Every row gives one point. The last column is the point's height on a tilted bowl or saddle (a function of degree 2), plus a little noise. Count its main directions that bend up, bend down and stay straight.

Points:
[[  6.9   1.1  -5.5  -3.3]
 [ -1.9  -3.8  -4.2   0.4]
 [  2.3   5.2   2.1  -1.1]
 [  2.7  -4.3   2.3   1.3]
 [ -8.6   2.3   2.5   7.3]
 [  3.3  -2.7   4.0   0.7]
 [  3.7   1.6  -1.7   1.1]
 [ -4.1   5.4  -0.5   4.2]
 [ -7.5   1.4  -1.3   6.0]
 [  4.4  -2.1  -4.4   0.5]
 [  5.0   4.0   6.2  -6.2]
 [ -1.9   6.1  -1.0   1.5]
 [  4.9   2.3  -2.1  -0.3]
 [  5.2   6.1  -3.2  -6.5]
 [-10.0   2.9   1.6   8.0]]
Directions: 0 up, 2 down, 1 straight

Points:
[[ -6.3   3.4   4.0  -3.1   1.7]
 [  2.2  -8.9   6.6  -2.3   6.7]
 [  2.7   8.0  -0.2   4.9   5.6]
 [ -5.5   4.1  -0.3   1.4   2.8]
 [ -2.1   0.6   5.5  -4.5   1.7]
 [ -1.4  -6.3   4.9   4.8   4.2]
 [ -0.9  -1.7   0.7  -5.5   2.5]
 [  2.2  -0.6  -0.2  -9.4   8.5]
 [  5.8  -0.7   1.5   2.8   0.0]
 [ -2.7  -0.6  -5.1  -1.4   1.5]
 [ -7.0   0.5  -1.6   5.7   5.2]
 [  8.1   0.1   1.1  -3.4   2.9]
 [-10.4   0.5   0.1   5.9   7.6]
 [  6.0   1.0  -3.2   4.4  -0.5]
 [ -5.9   3.6  -1.9  -3.0   1.9]
 [ -2.1   1.5  -2.7   4.8   2.3]
 [  1.5   5.4  -7.9   6.2   4.7]
 [ -2.7  -0.4   6.4  -6.2   2.7]
 [  0.2  -1.6  -2.3  -5.5   3.5]
 [ -0.4   7.4   0.6   3.9   5.6]
 [ -0.6  -6.1   1.7   5.5   3.3]
 [ -2.7  -1.0  -1.0  -0.6   0.0]
 [ -4.0   1.1  -5.5   5.2   3.8]
 [  1.3  -4.2  -4.1  -6.0   6.7]]
Directions: 3 up, 0 down, 1 straight

Points, 23 rows:
[[  0.0   2.1   1.7   4.3   0.1]
 [ -1.9   4.1   1.5   2.7  -0.3]
 [  3.0  -5.9   0.2  -4.2  -2.7]
 [  5.1  -9.6   3.1  11.7 -13.5]
 [ -1.8   1.4   3.8  -6.6  -4.9]
 [ -2.6   2.6   1.5   2.6   0.2]
 [  1.0   1.9  -0.7  -3.6  -1.1]
 [ -8.4   9.3   5.3   4.6  -5.4]
 [  1.6   1.5  -2.0   1.8   0.9]
 [ -0.8  -0.8   0.7  -2.9  -0.2]
 [ -0.7  -0.5  13.2   2.3  11.8]
 [  2.6  -5.4   3.9   2.5   0.7]
 [  4.3  10.2   2.1   0.6  -3.5]
 [ -2.0   5.8   3.0   1.6  -0.8]
 [ -6.1  -7.4   2.8   3.1  -1.7]
 [ -7.7  -7.8  -3.5  -0.8   2.4]
 [ -6.9   3.3   3.1   2.4  -0.4]
 [ -7.3  -3.1  -2.2  -3.0   2.5]
 [ -0.1   2.4   2.2   2.5   0.9]
 [ -2.5  -0.3  -1.8   4.2  -0.2]
 [ -2.2   0.8  -2.0   1.7   1.1]
 [ -2.7   2.0   0.2  -0.9   0.4]
 [ -5.1   0.9   6.3  -1.1   1.4]]
Directions: 1 up, 2 down, 1 straight

Points:
[[ -3.2   5.0  -0.2   0.6  -6.5   3.3  -4.5]
 [  3.5  -6.5  -3.1   2.7   4.7   2.2  -3.9]
 [ -0.4  -2.5  -7.8  -1.7  11.6   3.5  -9.2]
 [ 10.8   2.4  -4.0  -1.9  -0.5  -5.3  -4.1]
 [ -7.3   3.6  -0.7   4.3   8.9  -1.7  -3.3]
 [ -7.9   2.8   0.8  -8.1  -3.9  -6.7  -6.2]
 [ -1.1   0.4   1.0  -1.8  -0.7   1.1   0.7]
 [ -3.5  -1.7  -1.2   4.8   0.8  -3.1  -3.8]
 [ -1.4   4.6  -5.1   2.1   3.4   3.2  -0.1]
 [  0.1   0.4   2.4  -3.7  -0.2  -6.0  -2.5]
 [ -2.7   2.2   4.6  11.8   1.8  -3.0  -8.9]
 [ -1.5   0.0   2.2   1.0  -0.9  -7.8  -4.8]
 [ -0.5   8.6  -7.1  -2.0   4.0  -2.2  -3.6]
 [ -6.2  -3.7   4.1  -0.8  -2.7   3.0  -3.4]
 [  1.5   0.4  -3.3  -2.9   2.3  -2.1  -0.6]
 [  7.3  -4.5  -2.7  -2.7  -3.2   8.6  -4.2]
 [ -0.2  -1.6   1.4  -2.5   0.6  -4.4  -1.1]
 [  3.6   0.2  -2.9   4.1   2.3   3.9  -0.5]
 [  0.7   6.2  -4.9   0.2   6.0  -6.9  -6.0]
 [ -7.6  -2.3  -5.7  -3.9  -1.3   3.9  -2.1]
 [  1.4   0.1  -7.0  -3.8  -2.0   1.6  -2.6]
 [  0.3   1.0   1.5   2.7   3.0   0.1   0.4]
 [ -0.7   5.6   4.7   1.0  -2.1  -2.0  -1.6]
 [ -1.4  -2.3   3.9   3.4   0.0  -5.7  -4.8]
 [  7.6  -7.1  -0.6   1.5   4.0   7.9  -5.2]
 [ -3.2  -1.6   7.2   3.0   1.6  -9.3 -10.6]
 [  4.1   1.2   4.3   7.4   0.2  -7.1  -6.1]
 [  4.7  -0.4  -3.3  -4.2  -0.5   6.0  -1.7]
 [ -3.0   6.3  -5.6   5.2   4.3   4.2  -1.1]
 [  2.0   5.8  -5.4  -5.6   0.9  -1.6  -3.4]
 [ -4.8  -1.0  -2.5   2.9  -3.6  -0.5  -3.9]
 [ -1.5   1.7   1.0  -0.5  -0.7  -1.0   0.3]
 [  0.4   1.1  -3.6   3.5  -0.9   6.7  -2.1]
 [ -6.3   1.8   3.1  -7.0   5.1   2.5  -0.9]
 [  2.4   0.4   3.9   0.0   4.5   0.5   0.0]
 [ -1.8   2.5   0.1   1.4   4.7   7.0   0.5]
 [  0.0   2.3  -4.2  -7.0  -4.3   0.5  -3.5]
 [  2.6  10.3   6.0   8.7   0.9  -0.6  -0.7]
 [ -2.3   6.5   1.3   0.6   1.7  -2.4  -0.1]
 [ -0.9   1.7   7.5  -0.8  -5.2  -5.4  -6.7]
 [ -6.9   5.1   5.7  -1.7  -0.7   1.7  -1.2]
 [  5.3  -1.9   6.4  -2.7  -5.5   0.3  -2.0]
 [  9.2  -3.1  -0.4  -0.7   7.1   2.5  -3.5]
 [ -2.1   0.2   4.5 -15.6  -1.5  -1.1  -8.8]]
Directions: 0 up, 4 down, 2 straight

Points (39 x 7):
[[ -1.0   3.5  -4.6   1.4  -0.2  -7.4   4.4]
 [  5.4   6.4   6.8   0.4  -1.1  -1.5   2.7]
 [  1.8  -3.0  -4.7  -1.5   4.7   4.1   2.3]
 [ -1.4  -0.8 -11.1   0.6  -2.6  -7.6   6.2]
 [ -4.9   1.5   3.8  -4.4   5.7   2.7   2.7]
 [  2.1   0.7   3.1   1.2  -2.3   6.1   1.6]
 [ -1.5  -1.4   1.6  -0.6   5.7  -3.6   2.1]
 [ -6.0  -0.8   3.0   6.4   1.3   7.0   1.9]
 [  0.2   8.1  -2.1  -2.1  -0.1  -0.4   2.8]
 [  1.8  -1.8  -0.3  -0.9   6.4  -6.7   4.9]
 [ -0.6  -2.4  -2.2  -3.5  -1.5  -2.7   1.0]
 [  2.8   6.7  -0.5   7.4  -5.6   6.6   6.1]
 [ -6.2   4.3   2.5   3.7   2.7   4.3   1.5]
 [ -8.3  -0.1  -1.7   7.1  -4.7  -5.1   4.4]
 [  5.0  -7.3   4.2 -12.1   4.7  -4.4  10.8]
 [  3.7   0.7  -7.4   7.2  -1.8   2.3   1.7]
 [ -5.2  -4.7  -1.2   1.4  -4.0   2.2   0.4]
 [ -3.1  -3.5   6.4   0.3  -2.4   0.2   1.2]
 [ -1.9   1.7  -3.1  -2.8  -1.7  -1.5   0.7]
 [  1.9   5.9   1.7   0.9   5.4   0.5   2.4]
 [  9.6   2.0   3.9  -3.7   2.2   1.9   4.9]
 [  9.0   6.2  -3.4   5.8  -6.4  -6.4  11.3]
 [ -2.0  -5.5   1.1  -6.4   2.4   3.6   3.8]
 [  4.5   1.2  -4.6   1.7  -3.4   2.7   0.8]
 [ -3.0   2.7  -2.9  -1.8  -0.4   0.8   0.4]
 [  1.3  -0.2   7.0  10.2   2.4   2.0   4.1]
 [ -2.8  -2.0  -7.3  -4.8   0.4   0.5   2.1]
 [  7.1   2.7  -2.2  -3.6  -4.1  -6.7   5.4]
 [  2.0  -1.3   7.9  -5.1  -4.4  -3.4   2.9]
 [  0.6   7.8   3.4  -0.9  -1.8  -8.1   4.0]
 [  0.9  -6.6   2.4   3.6   4.5  -1.7   3.4]
 [  1.9  -4.1  -2.3   0.6  -4.0  -4.5   2.3]
 [ -2.1   1.1   1.2  -2.9  -0.2   0.8  -0.1]
 [  1.9   7.9  -0.7   0.9   0.1  -8.1   5.6]
 [ -2.7  -5.3  -6.5  -1.0   2.6  -2.6   2.8]
 [  5.2   4.4   0.4   0.2   6.6 -10.4   8.8]
 [  0.6   2.6   5.7  -2.5   7.1   2.6   2.6]
 [ -2.3   3.9  -1.9   2.7  -0.3   1.9   0.3]
 [ -0.2   0.5   2.1 -10.0  -4.7   0.1   3.4]]
Directions: 5 up, 0 down, 1 straight
